Every row gives one point. Each table stands for the endless flat space through its points: a line for two points, a plane for three, and so on. Write the one point that lies in both, or say that there is none.

First:
0:  -9  17  -1  35
1:  -5  20  -7  40
2: -15  26  -1  23
Second (2 x 4):
0: -5 32  7 32
1:  3 41 15 37
They share: -13  23  -1  27

First (2 x 6):
0: -36  -2  -9   7  42  42
1: -12   6 -13  35  10   6
Second:
0:  25  -1  11  42   5  12
1: -22   0 -12  32   9  13
2: -22  -4 -16  32   8  13
3:   4 -10  -4  42  -1  15
They share: no point

First (2 x 9):
0: -19 -10 -11  -6  28 -16  29 -36 -17
1: -10 -19 -35 -27   7  -7  26 -18 -17
Second:
0: -56 -23  -9 -11  17   3 -22 -12 -16
1: -17   7 -35 -37  35  15   6 -23 -34
2: -41 -21 -24  -1  -1 -13  19  -6   8
3:   4   4 -34 -48  44  12  13 -37 -52
4:  31 -12 -40 -32  14 -22  70 -41 -25
They share: -13 -16 -27 -20  14 -10  27 -24 -17

First:
0: -28 -27  10  35 -53 -54  50   2 -71   2   6  -6
1:  11 -31  34   2 -13  -7  14   3 -40  10 -28  27
2:  12 -11  54 -21 -13 -18  14  -6 -23  10 -26  34
3:   9 -63  58  36 -25 -37  34  25 -62  26  -4  21
4: -38 -10  27   3 -27 -62  13 -11 -32  -9  20  -3
Second (3 x 12):
0: -13 -19  45  -6  -1 -34  -1  16 -37   6 -28  23
1: -13 -22  27   3 -19 -25  17  -5 -25  12  -4  14
2: -18 -16  39  -4  -7 -32   9  13 -29  16 -24  21
They share:  -8 -25  33   1 -13 -27   7  -2 -33   2  -8  16

First:
0: -11 -32  -4  21 -33  26 -50 -30 -15  67  21 -51 -18  -1
1:  -1  -2  -6 -53  17 -12  -4 -22  35   7 -29  -3 -12  -7
2: -12 -61   2  33 -19   3 -26  -9 -24  48  32 -25   1 -20
3:  26   1  25   8   0  -5  -3 -30   6  17   6  -9 -13  -6
Second, 5 rows:
0: -16  12  15  13 -28  -1 -25 -60  26   5  32  -5  11 -11
1:   5 -51  17  12  -6   7 -31 -37   8  32   4 -22 -23 -20
2:  -3 -39  17  -5  26 -18 -31 -12  -1  51   0 -21 -44   0
3:  16 -64  13  17 -21  25 -28 -48   6  23  -2 -28 -14 -31
4: -18 -28  34  40 -23 -10 -37 -34  33  31  44   4  -5 -24
They share:   5 -23   9   7  -7   0 -16 -22  -1  31  10 -18  -9 -10

First, 5 rows:
0:  -7  11 -24  30 -44 -36  12  28 -41  12 -64   5  42  32  -4  34  53   8 -45 -24
1: -32  55 -12  30 -24 -30  -1   1 -63 -27  20  27  47  51  29 -28 -34 -40 -63  22
2: -16  25 -33  37 -38 -33  17  19  -6  36 -49   2  12   8 -17  38  43   1 -10  -8
3: -41  34 -10  19   2   4  27   8 -26   1   9  -5  41   2  24 -23 -15 -17 -23  32
4:  24  43  51  37 -33  14  31  80 -65  13 -71  -4  37  31  -1 -26  -1  10 -61  19
Second:
0: -46  23 -28  33 -41 -31  34   5 -48  23 -18  -8  34  25  14  18  33   3 -33  25
1: -37  20 -19  34 -45 -24  29  11 -44  21 -14 -10  27  18  10  19  28  -5 -39  17
2: -19  54 -36  21  12 -35  14  18 -26   2 -66  31  63  44   7 -14  13  14  -6  11
They share: -19  30 -15  30 -27 -20  17  21 -32  11 -30   4  33  20   4   7  16  -7 -33   5

First, 5 rows:
0:  40 -22  -1 -16 -23 -39  24  12  15  30  24 -48 -13 -26  -5 -14  -1  -8 -19 -61  11  21   5  17
1:  40 -68  -9   4 -22 -32  52  -8 -20  20  15 -53 -40  -4 -22  -2 -12  19 -34 -62  59  13  28  14
2:  28 -16  17 -40 -44 -18  12  36  12  18  15 -63 -34 -14  10 -38  14 -17   2 -58 -13  15   8   8
3:  31  11 -12   1  36 -55  17  24  66  11  -1  -2  33  -9 -45 -18  17   8 -34 -15  21  31   4   0
4:  12  14  -2  -7  26 -36  13  40  63  -5 -10 -14  19   5 -45 -35  30   9 -28 -12  13  24   1  -6
Second (2 x 24):
0:  43 -33   0 -16 -20 -15  24  46  28 -13  -5 -47 -14  23 -25 -35   5  25 -25 -24  31  15  38   0
1:  22 -18   6 -19   7 -36  24  22  25  11  -8 -23 -20   2 -25 -29  23   1 -10 -27  19  21  20  -9
They share:  29 -23   4 -18  -2 -29  24  30  26   3  -7 -31 -18   9 -25 -31  17   9 -15 -26  23  19  26  -6

First, 5 rows:
0: -16  25  -6 -16  29   5 -55  23  32  -2 -26  -9  -6 -58 -18  48  24 -30 -19  14  55  -4  41  16
1: -14  16 -20  21  26  37  -8  48  38  11 -11  -3  28  -8 -40  28  17  -2 -67   1  52  57  67  39
2: -60  56 -43  -1   6  22 -15  22 -21  12 -50 -65  46 -14  -8  22  35 -23 -55  -5   8  23  48  27
3:  -2  11  24 -30  10 -28 -60  16  40  12 -17  18 -32 -59 -40  27  18 -27   3   8  49 -26  12  10
4: -29  32 -12 -18  30  15 -28  26  17  -2 -14 -13  18 -26 -27  42  36  -7 -34  11  50  14  52  20
Second, 5 rows:
0: -66  49 -21 -49 -11  15 -53  15 -29  38 -56   4  91  10 -41  47 -29   8 -77  21  17   7  64   5
1: -32  18  -6 -28 -32  -8 -17  26  15  26 -37 -31  28   4 -15  27  14 -31 -30  -9  13 -14  45  12
2: -40  66   9  -8  32  -2 -40   7   7   1 -17 -11  22 -43 -37  15  15   7 -44   6  54   8  37   1
3: -44  62  12 -15  12   2 -36  11   4   9 -17 -20  37 -15 -30  22   8  -3 -50   3  34  -3  40 -12
4: -27  59  34   5  15  -1 -20  16  24  -4  14 -44   0  -9 -20  10  40 -25 -30 -12  21 -16  16 -28
They share: -30  31  -6 -16   7  -3 -29  21  10  14 -26 -17  10 -26 -32  20  28 -16 -29   0  29   4  31  20

First, 3 rows:
0:  28  16  -4 -50  30 -24  19  18  -4  24  27  26  26 -38  -8  29 -18   4  11   7 -17  18   2  14
1:  39   3   5 -41  46 -28   7  34 -11   3  42  23   1 -33 -14  35 -28   7  21   5 -28  36   1  33
2:  27  -6  -8 -24  49 -35  -9  42 -17   0  42  19   6 -13  -2  18 -23   6  36 -16 -21  40  18  35
Second:
0:  -4  26 -12 -13  58 -55  36   1 -39  15  45  -1  75 -28 -16   6   4  35  35 -25   6   5  18  38
1:  15  -2  -9  -9  75 -57  43 -11 -53  35  44 -10  55 -34 -26  17   7  47  36 -45   3  -5  23  44
2:  18 -14 -17  -3  76  -6  -6  15 -49  31  10  20  26 -20   0  39 -31  61  26 -18 -12  -4  15  14
3:  -9  32 -12  -7  28   0 -26  48   1  -4  23  43  75   6  40  43 -31  14   5  34 -26  46 -17 -15
4: -15  40 -31 -45  -4 -17 -26  44   3 -22  18  54  38  -6  12  -8 -30 -18  30  11   6  23  24   3
They share: no point

First, 3 rows:
0:  -1  26  22  -1 -18  13  -2 -26 -24 -43  45 -19  16 -11   8  -3  18   2  40  42  32 -19  14   6
1: -12   1 -19  20  11  53  16 -33 -37 -17  27   8  39   6  15 -22  37  43  10   7  20 -22  24 -21
2: -11  12 -12  17  -8  45  16 -28 -26 -27  45   5  38  -1   4 -23  32  30  28  14  38 -31  10  -6
Second:
0:  12  52  21 -27  -5   3 -27 -44 -24 -54 -10 -32  46  17   8  -5 -20  22  11  29  66 -32  42 -30
1: -37  -1  46  23  22  71  13 -46 -18  -2  32   0  32  -6  -2 -34 -10  41  37  21  40 -25  43  -2
2:   3  28  18  23  21   1 -11 -48 -10 -39  55   9  15  22  -3 -27  44  19  32  48  27  -9  -8 -14
3: -20 -35  69  -9  42  77  11   2 -42  21  81 -25   1 -35  27  -2  36  58  -4  -2  45 -50  19 -24
4:   0  14 -12  17 -14  34  16 -45 -70 -29  23 -10   3 -18  -3   2  14  -1  60   8  37  31  26   0
5:  -2   4 -48  36 -32  40  35 -25 -71 -41  47   5  -5 -24  23  14  51   0  55  17  -9  50  16  15
They share: no point

First, 3 rows:
0:  -3 -46 -30  63   8  49 -19 -29  45   4   5 -40  45  29  25  -2  18 -38  21  29  -6   2  47   9
1:  -5 -43 -26  56   3  43 -27 -22  43   4   2 -40  43  31  21  -2  16 -30  13  20  -9  -1  39   9
2:  -6 -34  -8  28 -25  18 -74  22  40   5 -16 -47  41  47  -6   1  14   7 -22 -18 -26 -15   4   3
Second:
0: -31 -17 -30  15  -7  12 -41  -6  22 -23   1 -42  37  28  15 -33  20 -29   9   3 -15 -21  14  40
1: -13 -34   2  38   9  14 -20 -61  28  25  -7  -7   8  23  31  14 -16  12 -40 -22   3  -5  11  15
2: -29 -20 -25  19  -5  13 -36 -14  24 -16   0 -36  32  27  19 -26  13 -21   2  -1 -12 -19  15  35
They share: no point

First, 6 rows:
0:  52 -45  51 -51 -43 -41   3   8  -5 -66  11  -6  23  -5  22 -20  32 -36  11 -15  -1  -8 -22 -60
1:  10  29   0   2  -2   5  68   4  54 -10  75 -27  19 -19  -9   3  -6 -44  22  13 -40 -11  46   2
2:  11  -2  31 -45 -44 -30  40  57  39 -51  68 -66  16  34  27 -49  -6 -73  43 -21 -49  19  29 -46
3:  61 -26  40 -21   4 -23  37 -11  -4 -31  39  28  39 -28  -3  13  26  -6  -8   2 -13 -43  -2 -14
4:  32 -69  48 -63 -19 -12  45  43 -13 -29  58 -46  30  15  46   2  66  -1  56 -11 -28 -15   0 -20
5:  11 -48   1 -25 -30  16  21 -34  20 -16   0 -36 -12 -58  23  37  76  -9  45  34  20   4 -14 -26
Second (3 x 24):
0:  29 -35  33  -6 -37  -7  10  13  -2 -36  23  -9  17 -35  25  17  49 -49  29   0  10 -10  25 -23
1:  34 -35  31 -25 -29 -20  21   0   8 -22  23 -24   9 -22  21  12  45 -28  21   6  -8  -6   9 -28
2:   8 -23   9   9 -25  14  13  28  16 -60  35   0  11 -56  19  -4  25 -76  41  12  16  -4  25 -26
They share:  26 -29  18 -27 -19 -16  28   1  22 -27  29 -27   2 -26  16  -1  31 -31  23  15 -14  -1   1 -32

First (3 x 24):
0: -25  -4 -21 -33  27  -9  23  -3 -35  35 -11  38 -18 -22 -54 -43 -20 -23  -3  81 -59  10  -9 -15
1: -27 -20   9 -11  -3   1  31  -5 -15   9   3  14  22  16 -22 -45 -12   5 -13  31 -23   4  -3 -13
2: -31 -30 -19 -55  -8  -1   3 -20 -63  45  20  54  14  15  -2   6 -29  17  11  30 -28  25  42 -53
Second:
0: -36 -57  40 -12  40  -1  52  10 -27   3   6  13  23  39 -14 -41  18  41 -32  53   7  -9  13 -44
1:  -8 -20   0 -50 -15 -16  31 -13 -59  20  19  26   4  32 -16   3 -23  19 -14  49 -18  24  11 -10
2: -36 -15  -8 -12 -10  13  22   0 -15  25  12  19  25   9  -6 -45 -16   5   4  29 -31   9  -3 -36
3: -24 -12  -8 -24 -25  13  43  18 -33  28  39   1  19  36  21 -24 -10  32   1  53 -16  21 -21 -45
They share: -28 -22   0 -24  -3   0  23  -9 -29  20   7  26  18  14 -18 -31 -17   7  -6  33 -26  10   9 -24

First (2 x 24):
0:   9 -15  -8 -23 -28 -34  27  13  32  30 -30   0 -11 -16   7  22 -11   3  13   9  15   4  19  24
1:   4 -24  -1 -28 -28 -29  27   7  30  28 -26  -2  -3 -12  11  21  -8   4   9  11  16   6  23  26
Second:
0:  23 -30 -18 -24 -13 -45   9 -17  49  32 -46   8  17 -26  12  23 -14  20  20  28  -4  -4  24  31
1:   9 -40  -5 -24 -17 -31  18  -7  34  37 -38   8   7 -24   4  25 -16  23  13  27  -1   1  32  36
2:  27 -13 -20 -33 -20 -52   9 -19  58  16 -38  -4  25 -12  31  16  -1  -1  19  15  11  -2  11  18
They share:  -1 -33   6 -33 -28 -24  27   1  28  26 -22  -4   5  -8  15  20  -5   5   5  13  17   8  27  28

First, 2 rows:
0: -23 -14 -15 -11  31   7 -11  21 -18  11 -19  25  10  28  -5  13   5  13   3   7  -1 -20  11 -30
1: -19   2   9 -31  31 -25 -43   1  14  31  -7  45   2   8  23 -11 -27  29 -25  23 -17 -12  31 -30
Second, 2 rows:
0:  -1 -12   5 -21  26   8 -31  25   1  13 -11  30   9  21  -2   2  -5  26   1  19  12 -27  21 -35
1:  -9 -12  -3 -20  30   6 -27  22  -2  17 -14  28  10  23   0   1  -2  19  -4  13   5 -20  18 -36
They share: no point

First:
0: -27 -51 -64 -53 -23  12   9 -28 -18  -5  -9  29 -31   1 -19  20 -18 -11 -17   2 -26  -9 -77  42
1:   9 -22   4  -4 -25  34 -16 -23  -6 -47 -20 -12  24  -8   8 -32  25  -2  23  21 -15 -28  12   0
2:   2 -58 -43   9   3  49 -15 -67 -22 -26 -20  17   0 -16  20 -19  22  15 -10 -24 -25 -16  -2  -3
3:  33 -34 -33 -22 -34  41 -39 -49 -28 -46   6  -7  13 -14  16 -19  10  -1  -9 -12 -35  21   2  14
4:  66 -20 -20 -51 -51  34 -66 -31 -17 -54  27 -28  30   7   0 -19   5 -12 -10   4 -50  54   9  25
Second, 5 rows:
0:   8 -19  -8 -29 -29  35   4 -38 -17 -30 -10   3  -9 -14 -19   1  -5 -10   4  22 -29  -9 -26  35
1: -18  -9  -1 -56 -21  20 -31 -51 -34 -44 -18  16  -1 -11 -22 -43  -2   3  -1  46 -51 -40  -2  46
2: -24 -25   2 -60 -15   6 -68 -39 -28 -37 -13  16  29  15   2 -67  12  20  13  46 -40 -39  10  16
3:  -3 -14  -5 -41 -16  27 -29 -34 -20 -42  -3   3  11 -12  -3 -29  -4  -3   0  32 -30 -28  -3  35
4:  23 -18 -44 -34 -30  27   7   2  18 -58 -18 -22  -6  -1 -43   1  12 -43 -21  18 -47 -17 -17  48
They share:   9 -30 -16 -32 -26  24 -18 -19  -3 -32  -9  -4  11   7 -10 -13   9  -8   7  20 -26  -9 -17  18

First (5 x 24):
0: -17 -26  -4 -28 -28 -68  50 -28  -5  19  42   4 -43 -25 -52  14   0  12  17  44 -24  -7 -54 -23
1: -28 -18  14 -14   0 -26  50 -21  -7   4  -1  22 -11   4  -6  12  -8  -6  16  40 -11  -7 -13 -14
2: -28 -12  17 -16   4 -23  46 -12  -9   4  -3  10 -14  -1  -5   5   2   8  18  39  -6   9 -14  -8
3:   2   6  32 -16  -8  22  10 -45 -39 -14   3  28 -47  50  -8  26   2 -52  24   6  27 -51  31 -50
4: -48   4  10 -31   8 -43  43   5  -2   5  -7 -12  -9 -38  -3 -13  19  52   9  64  -4  48 -38  20
Second (3 x 24):
0: -49  -6  16 -30  -8 -32  52   9 -29  11 -13  18  -7  -4 -18  19  -3  -6  15  39  33  12 -10 -39
1: -63   8  32 -30   4 -50  62  25 -15   7 -17  34  -9   6  -2  31 -13 -24   3  21  23   8 -20 -29
2:   0   1  16 -18  -2  27   5 -43 -34 -11  -3  -6 -32  13  -6  -7  24   9  29  42  20  -6  21 -18
They share: -21   8  26 -21   4   1  23 -20 -24  -8  -8  10 -27  15   1   7  11  -6  18  30  17  -4   7 -17
